Each row is a point. To make a cloud, some directions were put in groups of two or more. Within a group, all points are equally far from the middle, so they leave a hole (a ring in 2 directions, a hollow ball in 3). The other directions are filled evenly. Then the cloud was stretched, turned, moved and blurred a little. Count the holes, and give their numbers of directions, smallest first.

Cloud (19 x 3):
[[ 14  57 -11]
 [-11  39  21]
 [-20   8  -4]
 [-23 -31  -8]
 [ 22  20 -27]
 [ 23   1  19]
 [  8  31  29]
 [ 23  38 -43]
 [-60  19  12]
 [-27  18 -18]
 [-48  39  10]
 [ -7 -24  33]
 [ 35 -37  17]
 [-17  25 -10]
 [  3 -29  52]
 [-36  24  18]
 [-13  -4  39]
 [ 30 -47 -20]
 [-30 -14 -26]]
Holes: 0

Cloud (28 x 4):
[[-19  16   4  19]
 [ 16 -50  31  -5]
 [ -5 -60   8   1]
 [-30 -20  10  14]
 [-15 -54 -14 -17]
 [ 15 -50  33   2]
 [-29 -22   7  21]
 [ 30 -15  18 -47]
 [ 34  20   1 -34]
 [-14 -25  -2  38]
 [ -7  12 -28 -36]
 [ 17 -20  56 -12]
 [  4 -43  22  25]
 [ 14  20  -7 -45]
 [ 36   0 -18  -8]
 [-11 -11  41 -16]
 [ 31 -18  19 -46]
 [  2   1 -44  21]
 [-20 -24  21 -31]
 [ 39   8 -14  -2]
 [ 28  22  32  15]
 [ 21 -49  13 -23]
 [-29 -17  17   6]
 [ -8  15  30   8]
 [ 14  -5  16 -54]
 [ 39   1 -13 -17]
 [-10  10 -35 -31]
 [ 25 -26 -23 -20]]
Holes: 2 (2, 2)

Cloud (27 x 4):
[[  7 -60   5 -20]
 [ 50 -14 -14  -5]
 [ 28 -12  31 -36]
 [ 25 -44   3  14]
 [ 18  -4   0  37]
 [-11 -26 -49  35]
 [  1  40 -21  29]
 [ 21  -4 -13  40]
 [ 34  -4  11 -40]
 [-11 -15 -37 -15]
 [  3   9  38 -35]
 [-32  -3  12 -23]
 [-18 -15  -7  46]
 [ 30 -45 -39  17]
 [ -5 -20  20 -43]
 [-22  -6 -21 -19]
 [ 10 -32 -26  42]
 [-46   5   5  10]
 [-41 -19 -12  18]
 [ 40 -33 -41   6]
 [ 35  -6 -34  27]
 [-29  -7  -9 -19]
 [-35  36   6  23]
 [ 31 -59 -20  -3]
 [  4 -41  26   0]
 [-25   6  -6 -23]
 [ 19 -33 -44 -17]]
Holes: 1 (4)

Cloud, 52 rows:
[[ 39   8 -31  15  18   3]
 [-25  -4  -8 -42   2 -29]
 [ 27  34  39 -20  13   4]
 [ -6  25  13  27  36 -17]
 [ 39  -9 -16 -37 -23 -41]
 [ 43  33  -3 -13 -14   6]
 [ 58   3 -12 -38 -24 -12]
 [ 17  -6   2  10 -50 -17]
 [ -6   7  34   3 -40  -8]
 [ -3  10 -21  25  25 -15]
 [-17  17  20 -33   0 -31]
 [ 42   2   9  22  17 -32]
 [  6 -17  11 -51  10  33]
 [  9  13  58  23   9  -1]
 [  6  33   5 -24 -35  -4]
 [ 21 -45 -17  -8 -41 -10]
 [ 34 -33 -31 -27 -12  33]
 [  7   6  24 -56  13 -13]
 [ 24   6 -23  32  -6  -7]
 [-18   3 -16  16   1 -35]
 [ 37  -8  43  -5 -17   9]
 [ -1 -23  16   9 -36  15]
 [-12 -28 -40   1   6  -6]
 [-35  14  14   9 -13  12]
 [-13  36   8  -6  24 -25]
 [ 16 -37 -11 -47 -48  10]
 [ 45 -23  21 -17 -22  17]
 [ 14   4  14 -52  26  25]
 [ 41 -21  -7 -26 -27 -40]
 [ 60 -25  -6 -14  11 -16]
 [  5 -18  42  11  28  14]
 [  7   0  35  26  17 -37]
 [-11  14 -14   3  45   2]
 [-12 -28  35   2  11  16]
 [ 23   0  48 -27  17 -23]
 [ -5  10  47  31  14   7]
 [-16  -1 -29 -39 -25  32]
 [ 28  17 -42 -37 -20 -21]
 [-43 -10  14   0   3   2]
 [ -4 -21  15 -50   3 -27]
 [-30   9   4  -2  20  28]
 [ 45 -44 -11 -22  -4 -17]
 [-30  15 -10 -26 -15  23]
 [-14 -11   9  23   2 -37]
 [  9 -49 -20 -24  14  -7]
 [-24 -22 -16 -31  27   7]
 [ -2   2   7   5  10  44]
 [ -3 -40 -26 -45   0 -21]
 [-24  29   9  11  32  -1]
 [ 43 -20  25 -29 -21  16]
 [  2  40  20 -11  31 -18]
 [ -1  35  15  12  31 -27]]
Holes: 2 (2, 4)
